Each point is reached from the start by the listed moves, each made 0, 1 or 2 times, or once backwards (-1), plus a little noise. Is the number of moves made odd or even? Then give how often each move was made.
(in the rows, 128 means zero)

Moves:
(1): [163 124]
(2): [135 162]
Start: [136 132]
Points:
[177 161] -> even (1, 1)
[185 196] -> odd (1, 2)
[136 133] -> even (0, 0)
[203 120] -> even (2, 0)

Moves:
(1): [205 125 135 123 131 119 137 143]
(2): [139 197 136 141 112 121 122 137]
(3): [133 126 204 118 106 147 119 122]
(4): [128 120 138 187 131 108 143 114]
(5): [125 137 144 123 166 128 127 138]
(6): [144 136 129 139 133 183 134 130]
Start: [114 109 112 115 140 111 143 152]
Points:
[123 144 135  59 218 186 131 189] -> even (0, 0, 0, -1, 2, 1)
[249 103 141  87 179  39 154 190] -> even (2, 0, 0, 0, 1, -1)
[ 40 199  45  80 176 114 120 176] -> odd (-1, 1, -1, -1, 1, 0)

Moves:
(1): [152 122  96 120 138 122 126 134 118 120 137 134]
(2): [131 144 121 114 116 111 128 139 129 130 129 125]
(3): [149 137 144 127 111 127 125 136 120 115 137 122]
(4): [128 137 129 151 123 118 124 125 120 141 135 139]
(5): [128 138 134 128 146 126 124 126 129 129 114 130]
(6): [117 138 120 113 128 172 128 124 120 136 138 140]
(7): [125 130 133 138 131 114 148 132 123 121 117 152]
(8): [112 130 135 132 129 124 118 168 129 124 130 118]
(9): [146 130 122 132 118 128 122 149 147 134 109 131]
(10): [126 123 141 118 140 129 128 131 128 147 132 146]
(11): [120 134 134 139 154 129 132 118 152 124 137 141]
Start: [138 130 116 141 127 122 133 123 142 132 120 152]
Points:
[138 110  45 126 192 132 106 209 208 112 150 140] -> odd (2, 0, -1, -1, -1, 0, -1, 2, 1, 0, 2)
[175 168 155 155 210  37 132 198 198 135  99 220] -> odd (1, 1, 1, 0, 2, -1, 1, 1, 1, 2, 2)
[146 135  43 127 225 212 142  52 128 179 152 249] -> odd (2, -1, -1, 1, 1, 2, 0, -1, 0, 1, 1)
[151 105 131 188 113 120 129  74 204 121 110 122] -> odd (-1, -1, 0, 0, -1, -1, -1, -1, 1, -1, 1)
[147 196 164 158 115 143 170  78 173  94 141 185] -> even (-1, 1, 2, 0, 0, 1, 1, -1, 0, -1, 2)
[220 110  93 139  94 105  83 217 158  85  67  74] -> even (1, -1, 1, -1, 1, -1, -1, 1, 2, -1, -1)
[207 178  59 142  99 176 132  72  53 110 200 184] -> odd (2, 0, 2, 2, 0, 2, 0, -1, -1, -1, 0)
